Each row of a before or after table is a point. The points were changed in one or more steps. Then noise was added and the rows were shuffled. The steps act on how far a point lies along the listed directions, d1 being the first. Write out the steps. A step turns or swaps two directions, mirrors them in a line or flattens them onto one, adds a multiple of one to another, or multiplies one. Angles are multiples of 10 degrees, from the lower direction toward the higher: turns from -170 to 170, lines from 10 to 170 but not 90. Use the fewest steps. Two steps may share a direction if one is a turn and the other turns, adds or multiplies; they go together, in the order done. Otherwise the lowest direction goes first.
In the rows, zero is written as 128.

Directions:
(1): 167,86
(2): 86,89
Before (10 x 2):
59,142
122,183
116,74
137,39
114,73
183,166
72,131
140,62
99,111
99,140
After (10 x 2):
106,99
114,116
95,112
170,167
142,146
95,111
100,105
107,108
97,112
103,114
Steps: multiply d1 by 0; multiply d2 by 0.7

Directions:
(1): 125,161,66
(2): 180,87,104
Before (8 x 3):
102,118,178
177,144,30
209,78,143
142,142,166
116,108,210
119,127,93
129,142,83
108,183,106
After (8 x 3):
92,145,176
146,115,105
90,134,163
134,144,144
125,104,106
178,134,99
199,112,57
134,155,153
Steps: flatten d1 and d2 onto the line at 60 degrees

Directions:
(1): 136,197,115
(2): 90,143,185
Before (14 x 3):
129,68,137
131,52,115
138,151,96
137,132,119
128,123,82
128,131,141
154,145,91
79,182,225
114,38,171
99,140,156
83,84,149
145,61,117
94,111,129
138,63,127
After (14 x 3):
165,98,86
102,106,151
127,170,120
135,139,132
163,85,89
138,146,61
102,90,123
193,128,52
167,110,81
137,250,138
156,84,68
107,94,161
124,120,138
118,139,92
Steps: swap d1 and d2

Directions:
(1): 89,164,167,81
(2): 94,114,65,93
(3): 150,198,95,137
Before (13 x 4):
123,72,203,126
116,109,65,101
116,64,111,156
152,160,89,147
173,167,144,136
153,152,139,142
79,122,154,55
140,131,98,162
150,144,124,151
157,110,18,169
140,70,85,132
155,58,171,132
145,219,139,74
After (13 x 4):
119,95,221,117
106,100,53,92
154,134,129,156
143,72,16,162
125,60,89,118
184,160,148,149
78,146,139,50
161,149,144,149
146,67,194,121
138,116,101,162
165,223,120,96
101,61,121,141
155,142,84,154
Steps: turn d1 and d3 by 20 degrees; multiply d2 by 1.3

Directions:
(1): 184,62,142,105,123,168
(2): 144,129,160,184,201,136
Before (10 x 6):
97,147,104,58,54,132
150,105,142,186,192,132
120,172,147,212,193,116
112,151,162,180,207,131
113,143,140,183,178,133
96,153,78,100,90,105
117,130,143,174,182,119
143,125,150,162,169,156
127,118,91,85,66,139
105,145,125,100,103,109
After (10 x 6):
149,105,135,121,123,163
83,178,132,134,134,92
38,249,99,182,125,61
162,94,121,124,125,160
81,160,116,145,134,96
100,165,134,124,134,130
59,211,87,159,143,76
152,85,118,130,125,138
57,196,121,141,141,97
68,182,108,157,129,104
Steps: multiply d1 by 3; multiply d2 by 0

Directions:
(1): 188,109,92,103,194,111,159,86
(2): 184,171,161,83,136,187,105,159
(3): 100,153,68,46,97,108,127,134
(4): 144,74,105,129,119,142,176,211
Before (9 x 8):
132,133,164,163,148,125,121,86
97,120,102,97,127,103,177,132
108,153,163,97,110,121,121,138
95,101,117,188,106,104,133,131
96,115,79,132,120,102,135,93
138,145,95,77,175,92,127,19
141,112,176,153,121,181,127,179
107,150,139,135,165,160,130,103
228,144,102,61,221,149,107,40
After (9 x 8):
126,44,130,185,137,140,167,170
115,133,111,73,110,133,175,182
122,153,82,86,120,128,121,105
103,158,145,138,170,159,111,80
99,138,170,136,114,109,122,118
145,155,146,135,175,114,114,42
130,95,68,123,134,84,152,123
199,224,215,102,155,217,24,64
141,246,168,51,140,149,41,18
Steps: turn d2 and d3 by -50 degrees; turn d1 and d2 by 70 degrees; multiply d4 by 2

Directions:
(1): 77,88,159,171,111,68,175,159,99
(2): 98,145,164,203,110,181,72,119,110
(3): 152,156,122,122,79,133,166,70,50
(4): 109,76,69,115,45,148,105,145,138
(5): 93,178,182,86,79,153,163,147,170
(6): 101,58,158,111,149,166,151,55,148
Before (11 x 9):
181,172,105,159,142,130,147,91,83
149,129,68,127,132,150,64,94,126
172,126,52,157,91,149,76,136,104
109,59,68,112,86,74,117,162,136
103,47,141,136,158,133,122,129,175
149,129,184,51,167,110,249,96,131
142,74,84,165,72,177,56,103,122
111,161,171,108,138,127,133,171,171
135,107,160,71,111,90,210,87,100
130,48,64,112,146,143,79,167,195
169,175,192,30,100,136,189,92,141
After (11 x 9):
188,151,96,132,126,150,132,70,62
149,79,127,58,172,104,150,117,182
162,162,128,99,157,57,166,96,95
139,46,95,34,148,166,159,122,205
104,125,141,91,57,155,152,131,141
143,141,98,165,150,135,95,174,167
141,112,181,45,130,177,115,116,216
149,169,107,167,152,139,66,112,107
152,160,183,210,180,124,105,90,74
163,203,137,186,163,124,97,148,104
145,69,105,131,124,115,144,74,99
Steps: turn d1 and d2 by -40 degrees; turn d3 and d4 by -150 degrees; multiply d3 by 0.7; turn d5 and d6 by 30 degrees

Directions:
(1): 143,167,120,97,198,102,110,224,114,123,126
(2): 183,134,90,171,93,143,191,163,114,61,110
Before (14 x 11):
129,127,118,129,110,143,132,128,131,115,131
167,110,124,158,118,141,169,123,116,88,123
120,111,142,127,105,146,126,123,136,122,117
127,124,126,115,111,134,134,117,136,137,136
138,121,132,167,84,136,166,129,122,87,128
180,150,98,134,159,123,147,206,122,93,121
144,128,118,149,93,136,138,143,141,102,136
157,128,107,161,80,140,172,107,122,103,127
123,162,152,48,249,83,67,241,117,158,150
121,116,146,146,113,154,136,98,131,139,140
145,136,117,133,123,117,131,177,109,116,128
131,155,117,107,175,117,130,174,124,130,118
99,130,158,105,161,110,80,120,129,167,141
143,125,131,127,104,139,139,115,115,125,141
After (14 x 11):
123,127,129,108,121,130,127,123,137,143,138
108,147,155,109,165,104,104,174,122,134,140
153,137,101,147,116,141,174,140,125,96,109
147,134,115,135,118,118,135,174,109,113,127
131,134,139,105,135,127,115,132,115,143,146
202,96,89,197,36,166,230,120,117,32,118
121,158,134,96,175,104,101,162,122,157,142
127,143,132,117,139,117,103,169,141,128,142
119,135,125,112,135,133,113,142,131,129,133
130,105,134,163,79,142,143,72,129,119,129
184,147,94,140,149,126,154,200,122,88,121
112,117,148,113,126,137,110,134,136,134,121
111,127,155,125,143,143,113,116,131,157,143
140,133,144,107,190,113,114,164,116,130,134
Steps: swap d1 and d2

Directions:
(1): 86,147,115,190,122,151,111,156,97,96,205,191
(2): 215,71,149,129,182,168,134,130,88,133,132,176
(3): 159,179,113,64,160,134,138,121,117,130,220,82
Before (9 x 12):
110,121,125,122,115,127,136,118,121,133,127,114
119,131,125,118,122,148,134,131,122,113,164,131
154,134,131,88,145,119,135,115,137,136,116,96
165,108,127,108,144,130,142,121,129,134,95,106
119,118,139,116,117,126,141,135,141,141,101,128
148,124,132,116,134,120,134,124,144,139,115,115
142,116,125,114,112,100,133,123,148,145,66,106
73,156,117,153,94,123,119,141,138,112,146,127
79,134,121,139,99,93,123,128,156,134,82,129
After (9 x 12):
140,113,134,142,127,124,131,129,140,134,107,138
91,133,124,128,103,123,132,117,125,131,125,111
133,126,129,94,124,138,137,120,130,125,143,107
134,103,139,132,129,118,130,124,140,135,69,133
166,79,136,155,146,149,133,132,111,126,90,158
7,194,98,154,64,78,115,138,167,115,135,117
30,213,97,113,69,91,121,130,170,118,162,64
96,128,133,137,110,128,136,143,133,131,120,145
94,121,120,176,90,111,119,140,134,125,89,153
Steps: turn d1 and d3 by 80 degrees; multiply d2 by 2.5

Directions:
(1): 106,116,111,102,113,147,168,176,116,93,234,78,136,170
(2): 60,156,195,65,64,161,125,151,119,111,89,149,96,137
(3): 109,91,192,187,126,153,111,95,63,182,139,66,105,141
(4): 95,143,109,174,132,123,140,145,97,40,62,66,167,111
Before (13 x 14):
164,129,75,142,156,85,142,147,154,105,131,143,134,98
60,64,161,228,120,171,153,142,28,117,131,7,138,168
147,168,50,87,139,83,150,145,190,95,119,157,158,112
147,131,120,179,153,101,117,100,116,148,66,126,141,114
168,130,97,106,132,124,110,114,142,144,176,171,136,134
152,136,111,139,124,110,137,89,132,138,80,119,129,106
118,140,144,196,113,107,90,101,110,125,40,108,162,82
78,122,195,145,96,154,136,158,37,112,188,27,126,159
118,163,77,113,122,107,144,157,148,96,123,149,140,135
162,145,73,139,152,135,126,132,162,115,148,126,149,126
143,143,88,115,166,100,148,149,157,105,102,119,141,113
157,118,126,155,127,114,106,108,96,98,65,110,137,102
34,111,206,165,95,189,138,119,33,131,132,54,109,133
After (13 x 14):
165,127,121,121,123,118,136,83,140,170,116,138,119,114
158,138,146,146,108,102,73,92,153,190,74,181,130,89
110,151,112,146,122,119,126,131,119,124,109,130,134,134
156,137,91,162,156,142,123,124,141,134,138,105,145,126
62,157,151,123,102,155,134,126,102,95,64,136,134,99
93,168,150,134,107,117,131,166,79,53,81,79,162,114
131,138,101,141,139,105,134,118,138,147,128,111,137,125
186,116,131,128,125,109,97,93,127,141,81,150,118,104
147,117,102,128,129,136,123,127,115,118,199,125,147,151
142,125,122,137,168,105,132,126,135,146,102,109,123,114
166,126,124,140,151,97,118,101,145,183,112,172,125,120
105,112,109,190,133,130,137,136,113,84,24,113,159,118
160,115,107,161,155,100,128,133,130,134,137,124,119,106
Steps: turn d1 and d4 by 60 degrees; multiply d3 by 0
